Each wall is flat, endless, passes through zero and stands at right angles to its row. A trip goes straight from one point to another. Which walls does it cross, in order?

Walls:
(1): [30 41]
(2): [-4  8]
(3): [-18  40]
(4): [-10  20]
(5): [-34 -35]
(6): [-30  29]
(7): [-39  30]
Trips:
[-37  11] to [-67  -7] -> none
[-31  14] to [-14  -5] -> none
[ 1 26] to [-20   2] -> 5, 1

Walls:
(1): [  1   7  33 -11   4 -42  27  62  -2]
(2): [-37   1 -19  55  10 -41 -29  -2   8]
(3): [  0  29 -28  44 -12 -49  45   2 -13]
(4): [-23  16 -11  12 -31  36   3 -44 -18]
(5): [ 65 -16   2 -32 -11 -56  -2   9  29]
(6): [  3 -14 -30 -26   9  21 -20   3  -1]
Trips:
[ 24  26 -19  30 -11 -25  14   9  -1] to [-21  34  -3  46  23  23  38  30 -48] -> 5, 4
[ -2 -20 -25   9  19  16  -6   1 -44] to [ 10  15   4  -1 -65  61  13  11 -18] -> 2
[ 16  49  29 -16 -23   2  24  -6 -35] to [ -3 -60 -12  -6  -1 -14 -29 -16  -4] -> 5, 3, 1, 6, 2, 4
[ 34   8 -66 -22 -20  -4  42   5 -27] to [-53 -10  65 -10   1 -25 -12 -22  18] -> 1, 6, 2, 3, 5, 4

Walls:
(1): [ 23 -50   4  41  44   0  20   8 -21 -53  27  12 -15 -19 -10 -15  11 -12]
(2): [-28   7 -32 -40   3   1 -52  27  50  74  -9  15  50 -30  -5  -1  -9  27]
(3): [ -3  -2   4  -6   0 -13  40   6 -61  19  -1  32  49  23   8  26  28   8]
(4): [-27   5   4 -10  11  -3 -45  23 -61 -40 -15  -4   7   1  24  12 -63   7]
Trips:
[  6 -23  28 -24 -21  19  -6   0 -41  28   2 -32 -13   7  -3  15  40  13] to [ -1  -3   4  15 -58 -38  17  -4  26 -16   4 -17   9  35 -23  47 -46 -57] -> 3, 4
[ 29  -8 -44 -24  -7   0  17 -18 -34 -10  25  11  58  -1  23  29  44 -31] to [-13  43  23  46 -15 -23   1   0  -4   7  41 -35  57 -42  81 -13 -23 -39] -> 4, 1, 2
[  8 -43  14  15  52  -7 -28   5  36  11  10  54 -30  18 -22 -26  68 -22] to [-20 -16 -16  45 -34  24 -11  34   3   7   3 -42  21   5   1   1 -25 -52] -> 4, 1

Walls:
(1): [-14 -40  10  32  18  16  11  31 -17 -10  -1 -10 -27   0  21   1   6  19
   8  -9 -28 -31  20  -4  12  28   7  -5 -38  20 -18  23 -37  14   3 -20
 -11 -20 -17 -17  -5  -9  14   9 -25  -9  28 -10]
(2): [-23  31  -9 -13 -20 -37  -8 -36   3  40 -40 -23  -5   7  16 -18   3  16
  14  13 -12  -1 -29  -1 -33 -21  10   7   3 -21  -3   1   1  25 -37   0
  -5  37 -24 -16  40 -21  -8 -14   3 -15   9 -15]
(3): [ 24 -28   3  41  11   8 -12   6  -7  31  35   8 -37 -10  11  -7  13   5
   1  20 -10  39  28  34 -24 -19  -3   5 -30 -25   5  -6   0  -2 -19  40
   7  18 -15 -24  52   0  33 -34 -18  31  10  16]
(4): [ 34  -7 -22  34  15  24  18 -10  10  17 -18   1   0 -44  36  -1  21  19
  46  -5  -3  28  43   1   8  42 -20 -16 -29 -10  17  21  14 -19  -8 -46
 -13 -38  29  16  14  17  37  47 -20  63  10 -26]
(5): [-16  32  -2  15  27   1 -15  32  13  33  23   4  -8 -25  -4 -33 -30 -15
 -11   1  -7   6  23  10 -56   0 -31 -13 -29  -7 -38  17  -2  51 -31  31
 -21 -17  38  28   0  -7 -22  -6 -14 -14  -8  15]
(6): [ -4 -19  14 -16   1 -18 -14 -13  33   9   2  45 -33  -4 -21   5  18  22
   9  35  -6   0  28  19  13  -9  19  -5 -19 -34 -11  26 -25  26 -35  13
  17   4 -44  50  17   9  -4 -39 -26   0 -10  43]
(7): [-24  42 -29  -2  43   3  36  12 -36 -26  23 -95 -13  20  -2 -14 -14   7
  22   7 -12  35 -43 -10  13  13   9  16  27 -13 -41 -16   6  -1  14 -21
 -20  13  17  35  18  53  24  24  13  13   9 -12]
Trips:
[  1  -3 -24  -1  12 -20   6  24  -6  20 -17  25  -2   9 -41 -51 -14 -48
 -39  15 -24  19  30   3  23 -11  26 -13  20 -17  -1  27  13 -12  -1  -1
 -23 -10 -33  -5  24  16  -9   7 -41 -12 -47  12] to [  1 -14   5  -7   7  -3   0  17 -19  14  18 -10   7 -40  13  66  -6  29
  16 -28 -24  14  -5   2  23  17  38  23  27 -12  -5 -11  -2   0  26   7
   5  13 -10  -5  36  53 -18 -28  -4 -15 -12   6] -> 7, 5, 1
[  5  24 -48   6 -12  -3  12  -4 -30  24  17   4  13  18 -11  13 -22  10
  18 -29   2 -15  18  24 -19  -9 -15 -16 -13   2 -21 -11  -8 -19 -11 -54
   9  14  -1  18  15   2  12  -3  14   5  -8 -10] to [  1  40 -16  -9  10 -14  -6  10  -6   4  -1  45  23 -12  -6  -9  11 -15
 -11 -16 -19  -6  21  -7  41  14  -3 -22  24   6 -13 -45  48  10  21  12
   3  49  -9 -57  55   2 -13   2  24  24 -16   2] -> 3, 5, 4, 7
[ 24  -7  -5  -4 -12 -42  -5 -12   0 -21  -1 -10 -52  14 -16  48  18 -20
   8   4  11  -4  16  -3 -35  -8 -15  49   7 -51  10  13  34  57  15  -1
  22  21  15 -14  16   0  24  28  26   1  23 -16] to [ 28  16 -13 -21  -3   0  -2 -13 -25 -33  21  15  -6  -4 -24 -14  20   2
  -7   8 -15  -6  39 -17   4  -4  -8 -34 -12 -25 -25  14   1 -38   5 -28
   0  12  19 -17   7   0   4 -53 -27   8   3  -8] -> 4, 7, 2, 1

Walls:
(1): [ -6 -45  23  26 -61  -3  11  -8  18   7 -26 -52  39  -3   3 -21  39 -15
 -31 -45 -11  -7 -31  14  26  -9  43  -7  10  -5  10  14 -16  10   7 -35
  14  -4  15  13  48  -9 -54 -30   8  -1  60 -42]
(2): [-10 -61  15  10  25  -6 -22  38 -17 -45 -43 -27  30 -14  20 -29   0 -54
 -13 -30  13   3  16 -47 -18 -43 -14  14 -24 -88 -25 -22  35   5   3 -36
 -40 -39  57  34  69  14  48 -19  -3  21   9  -1]
(3): [-12  49  23 -44 -18  14 -80  11 -15  15  36 -13  15  86 -32 -21  25 -20
  35  31 -35  17 -60 -42  21 -23  -8   3  11   1  -4  52  -6  15  13   7
 -62   6  -4   5  10  -1   9  18 -43 -55   1 -65]
(4): [ 13   9   7 -19  23  -6 -15  26  71  27  24  17  44 -27 -30  32   2   3
 -28   9   6   4 -36 -15 -34 -40  -7 -16  21 -55  -8  16 -22  10  15   7
   3  -6 -38  -2 -24 -24 -10   2  17 -11 -28  30]
(5): [ 15  22  25 -19  30 -29 -26   7 -33 -15  13 -14  11  23 -12   7 -40 -59
  25   3  11  29  20 -25 -24  -2  -9 -52  33   4 -26  19  10  10  26  -6
  -7  -4 -44 -51 -47  43  12 -13   0 -32 -34  -5]
Trips:
[ -2 -17  37  32  72  19  11   5  51 -36 -10   1 -39  48  62 -13  -6 -45
   1 -10   4 -41  10  -8  -1  -1  -8  -4 -28 -35 -39 -33 -36 -56   4 -34
  14  37  16 -25  65  10 -39  40 -26   8   7 -12] to [-14 -29  18  40  42  26  22 -12 -15 -10   6 -17 -20 -25 -25 -18  25  20
 -36   7   1  22  -2 -31 -27  -9  43 -16   3   6 -25 -12 -38  35 -13  25
  -2  55  14 -16  -7  -5 -30  -3  18   6  20   7] -> 4, 2
[  7  -9   0   3 -56  28  16   0  18  25  -4  12  52 -40  -7  10  16  22
 -35  19 -10 -20  11  31 -20  31   7 -34  35 -11 -13  10 -15 -55 -36  21
  16  10   4  51  -9   9  10 -16  53  22 -16  35] to [ 24  48 -33  61  36   9  41  87  21  -3 -25   8   1  16 -32  22  -9 -21
  -2  -7  -6 -25   9 -10  -9  25 -39 -17  48  45  -6  24 -24 -19 -46   3
  49  -6 -31 -20   2   4   8 -42  22  31  29  42] -> 1, 5
[-29 -34  -7  67  25 -27   1 -24  20   1 -21   0  53  -2 -33  53   0  11
 -22  -5 -23  47  43  22   2 -14   8  31  13  27  67  22 -37 -35 -42   9
   0   6 -11 -35 -35  62 -31  20 -11 -33  80   4] to [-52 -38  -2 -21  34  11 -10  16   3 -21 -29  18  -3  29  61  -6  -6 -31
   0 -11  34 -29 -27   2 -27  45   7 -77  17   9  -6   1 -29   6 -20   5
 -40  23  37  -7  33 -17  14  -4 -20 -26 -16 -22] -> 5, 2, 3
[ 25 -11 -67  15  18   9   6   2  -2  27   5   9   2  32  54 -35 -51  29
 -16  10 -14 -30  23 -29   9 -27 -11  47  31  31  16   8  -7 -75  31  22
   9  10  32  30 -24  -6  -8   2 -47  24 -12 -10] to [ 27   9 -21   3   3  33 -11  -2   4 -40  32  13 -58  -7 -16  15   1   5
  49  -1  -4 -34   4  41  51 -13   1 -41 -13  35 -25  -6 -16  53  -3 -19
  25  28 -11  13  29   6  46 -32 -15  33   4  41] -> none
[ 77 -43  16 -27  10  -6 -51  49 -13 -32 -32  10 -24 -31 -53  35 -29 -33
  18 -40 -41  64  33   2  -1  11   0   9  -3  27  46 -32  14  23  -5   0
   9 -26  51  27  30  14 -15  33  41 -17   0 -32] to [  9 -10   6 -11  14 -17   0 -51  59  -1 -25 -23  11  17  11  36 -19 -31
 -41   5  20  26  -5 -28  46   3   0  -6  45  -6  39  20   6  14   0 -11
   7  16  21  18 -27   0  20   3  21 -50  19  16] -> 4, 3, 2
[-23 -13  -9  11   6  -1  19   7 -15 -20 -20  -5 -31  13  23  46 -33  12
  42  -3  27  25  -9  25  22  32   2 -12  18  31 -18  30  -4 -48  16  -7
  -1   7  35 -21 -28 -12 -25  -3 -12   3 -58 -16] to [ 41   9  28  16 -11  12 -18   6  16  34 -21  10 -20  26 -44   4  -8 -52
  53  -7  22  31  10 -53  25 -36  58  36  27  49  10 -36 -35  -5  15   2
 -22  -8  11  11   4 -27  -7 -30 -35  32   3  -2] -> 3, 1, 2

Walls:
(1): [-31 -27  21   0   6  22  25   0   7 -21  26 -16  17   7 -30  18  -9  17
  38 -35  -2  18   0  -4  -3   9 -15 -46   4 -21   0   3   1  45  15 -10
  38   8  -9  32  28 -35 -25  -3  20  34  -6  21]
(2): [-13  22  -6   1 -19 -12  25  14  22 -23 -13  34  -4 -23  21  48   3  20
   3  31 -13  19 -22   9  -7  30   4 -18   7  24  47 -16  36   4  -9 -34
  18 -19  -3 -36  16  19  14  27  10 -43 -15 -26]
(3): [-40  17   5  37   4 -48  17   4  28  -9  13  46   1  -1 -27 -48  10  15
 -44   8  41 -36  -6  -4  29   4   4  18  37 -38  25  -6  19  15  20  40
 -41 -14  31  26  24  24  -3 -35  19  75 -12 -11]
(4): [-66   5  25 -48 -31  12  50  -9  12  -3   9 -26 -10 -12  25   6 -21 -12
  -9 -10 -58   9  30  -3   4  12   9  18 -13 -15  15 -95   4   3  12   4
  31 -36  10  -2   7  -8   3   1 -18  17   9   0]
(5): [-25  13 -46   7  27  25  -9  15  -8   8  -9 -10  30  -5  26   1 -10 -30
 -24  28   0  10   3  19  31   0  16  -9  -1  -9 -25 -23   1  -4 -10   8
 -10  23  -7  16  19  24  -6  20   2  22   1  -7]
Trips:
[ -4  19  18  13 -30 -40  22   7  36 -29 -19 -53   4  11  35  22  31   3
 -27  27  33   9   6  83  -2   7  11  15  -7 -34  -7  19 -22  -4   0 -15
  23 -24   0  20 -10  49  26 -39 -11   0  -7 -16] to [-20 -25  16  12  37 -34 -39   8  -3 -11  18  17 -41  60  65   2  18  30
 -45  25  -4  41  41 -22 -20 -33  58  24  18  25 -58 -10  21  41   3 -28
 -35  11 -46 -36  35 -16  11 -25  21  19   1 -25] -> 4, 2
[ -4  12  10  25  24  22  37  47 -40   9  29   5  20  -1 -53  17  31  73
  56 -18 -37 -61  18 -43   5   9 -14  -7 -13  43 -43  14 -26   0  21  12
 -51   8   0   1 -20  35   2  13  21  39  -7   6] to [  6  14  -4  12 -14 -35 -78 -24  11   7  35   7   6 -33  -7  -8  53 -52
  42 -42  -4   3  42   8 -13 -49   3 -21 -27  -9   0   2  18  23 -16 -30
  31 -22 -13 -23 -13 -24  -2 -11  11  33 -16  18] -> 3
[-17 -14  32   0 -15  28   7 -47 -30  28  32  14 -22 -22  -1  -3 -48  43
   8 -10  -9  18  17 -16   2  53 -27 -14 -44  10  -6  40 -24   9 -23 -24
   2   5   6  37 -36 -16   7  27   0 -31  -7   7] to [-19   6   2 -38 -12 -15  55  37 -38  42   8  18 -76  -3 -29 -23 -26  34
   7 -48  23 -48  15 -20   0   1  34  -6  -9 -15   8 -13  -1  -5   3 -58
 -12 -17  15 -11 -35  -8  23   2  -8  -4 -39  11] -> 2, 3, 1
[ 22  33  -9 -15  23  -8 -17   8   6  -5  -2   9   6 -31  -1 -39 -11 -63
  -7 -12  37 -17   5 -18  43 -61  20 -22  -5  48   9  -7 -26   2  -2   4
  14 -30 -30 -18  13  33  43 -16  12  -4  19   2] to [ 23  21   1  17  -5 -22 -47 -16 -30  -5   6 -29 -13  14 -51  27 -12 -14
  34 -57 -52  -8   3 -37 -12  15  30  15  19  41  -2  -4  11 -22  32  21
 -11   0  -5  15 -39  -7  -1  12  13 -10 -21   9] -> 3, 5
[-14 -36 -39 -49  15 -17 -51   5   1  38   1 -50 -15   9  -3  27   0  15
 -34 -15   8 -26  -7  -3  -4 -21  51  16 -21 -22 -46  35   1  42  46   1
 -14 -28 -64  -6 -40  15   5  14  -7 -24  -3  25] to [ 22  10  20 -14  22 -12  15   0  11 -14   1 -44  -2 -37 -45  34 -19 -30
 -27  -4  43 -63 -13   1  33 -49  48 -21  12  10  -6 -17 -28  -6  21 -18
   2  -2  -8 -37 -13 -44   2 -35  29 -20 -22  28] -> 5, 1
[ -4 -21  35   4  -2  25  25  -3 -12  17 -32 -17  15 -42  18  17  -7  26
 -43   4 -17   0   9  25 -59 -24 -41  18  -7  -5   8  36  -9  -4 -13 -13
 -29  -6   4  23  -1   4  50  31  22  -9  -3   6] to [ 14  48   0 -21  13 -16  -4 -11 -33 -12  32  32  33   4   1  36 -13 -10
  20   9 -34 -19  13 -38  18  -3 -12  -5 -28   7   5 -30 -17  48  -7 -35
  79  35 -13   7  29 -19  45  22   6   7  -1 -18] -> 4, 1, 5

Walls:
(1): [ 18 -10 -15  -6 -35 -17  35  53  14  26   3   6  48  18  37  95  75  -5
 -47 -41  11  28   5  14   4  12 -12  19 -19  36  17 -22 -14 -28  41  21
 -38  -7  -6   8 -41   6   7   4  26 -31  12 -12]
(2): [-32 -23  14   3  20  26   2  -1  -2  47  -3  10  22  55 -38 -41 -16   2
  21  -1 -23  -3  -8  17  -4   1 -19  17 -41  14 -43  35  -3 -10  -7   8
 -22 -16  14 -33   8 -47  14 -12  10 -15   5 -51]
(3): [-12  11   0  30 -33  25 -14 -16   5 -56  41  27  27 -15  27 -39 -39  26
  22 -48 -43  41   3  35  14  40  12  32  30  33 -42 -36   4 -11  54  17
 -30 -20  -1  35 -62   1  13   6   0 -53  20 -43]
(4): [ -4  71  49 -49   8 -20  43 -30  52 -41  41  24   4  17  32  20 -37 -22
  10 -37 -10 -23  40  14 -15 -21 -25  -4   6   7  16 -12   0 -36  16 -66
  29  -9 -39  -3   8 -34   6 -10 -68 -32  36 -30]
(5): [-12 -11 -54 -11 -41 -16  55  -7  49 -54 -12  24  12   8  36 -27 -30  -9
   5  -6   3   3  56 -18 -19  -3  38  23 -17 -19 -10 -87 -19  15  54  -2
 -36  16   1  12  33   6   7   7 -20  -1  -4  -4]
(6): [ 49  -1  -7  15   7 -17 -11  12  14  -2 -13 -28 -24   7 -15   6   5   1
  18  36 -14  -6  44  -9  -7  30 -30 -32  31 -13   6  42   6 -12  12   6
 -17  -7 -24  -5  -6  67  60  -6  43  -8  36  14]
(7): [ 19  54  -2 -12  58  13 -10   2  -1 -27   5  -5  17 -51  81 -50  18 -20
 -21 -27  24 -40 -29  12 -21   6 -30 -21 -22 -36 -21  -1   3 -14  55  31
  31 -27 -20  12  28  -3 -22 -27 -21 -15 -19  11]
(8): [  5   8  18 -31  19 -21 -18   0   0  30 -26 -39  29  54 -16 -15 -19  -5
  -5   1 -27  13   0  18  23   2  18 -41  31   0 -26 -22 -22   7  -9  43
 -32  64   3   8   3 -43  23  -2  25 -12  44 -36]
(9): [ -3 -11  37 -11  46  18   4  23 -35 -29 -17 -23  26 -22   6  30 -12   4
 -22 -12  -2 -15  -6 -20 -32   7  -5  -6 -39 -16  -2  10  49  -5  45 -43
 -36 -18   6  47 -18 -21  25   3 -24  41 -20  -2]
(10): [ 12   1 -23  -4 -11 -36  33 -26  17   4 -64  10  15   7 -20  -3  30 -10
 -16  -5   8  12  -4  -7  25 -67  -9  12 -29 -69  52  -5  14  10 -35  -3
  41 -30 -23 -21 -21 -25   4 -80  -8 -26  27   3]
Trips:
[ -5  -8  38  49  38  24  26  20  27  24  -8  29  24  22  18 -30 -27  12
 -13  -7   3   5  24 -12 -30   5  -8  18 -12 -17  16  -3 -42  27 -35  21
  44  38  18 -28   9   6 -13  10 -10  55   0 -15] to [ 34  19   4  -7 -19 -30  -9  51  19  -4   5   7   7 -39 -20  -7   3  -6
  12   6 -21  -5  -2   2  -2  -1 -19  34  35   9  26  42  19 -35  69  -3
  21  33   3   1 -27  -7 -22 -44 -17   0 -21  42] -> 7, 8, 4, 10, 5, 2, 6, 9, 1, 3
[ -3 -68  54  -6   3  26  14 -19 -13  10  -9  36  56  55  21 -37  -5   0
   9  47  11  33 -21  30  19  44   1 -29   5  23  32   1 -16 -42  15  25
 -35   1  11   9  40 -24  20  33  57 -41 -21 -14] to [ 48  -2 -15 -32  16   0   0 -26 -38   3  -5  38  36 -16  -2  46  -6  -4
  -2  13   4  -8  40  10   2  21   8   0  15 -30 -13 -12  -1 -51   5  14
  17  21  45 -28 -12  23   8 -15  47   4  46  30] -> 2, 3, 10
[ 13  -8  17  -4   3 -16   1 -46   2 -20   0  25 -40 -52 -33  47   0  36
  16  19   2  15  44  52 -10 -17  -1   0   7 -21   5 -23   4  30 -38   8
 -14 -18  -3  23 -21 -19  18   6 -32  24 -48  24] to [-14 -29  24  45   7 -30  76  45  25  19 -25 -20 -13 -20  26  -2  22  29
   9  -1  26 -22 -51  -9 -15 -56   0 -12  20 -14   6  17  -7   6   0  12
  52  19 -21 -24 -15  17 -18  -1  22 -30  29 -16] -> 5, 9, 4, 6, 1, 7
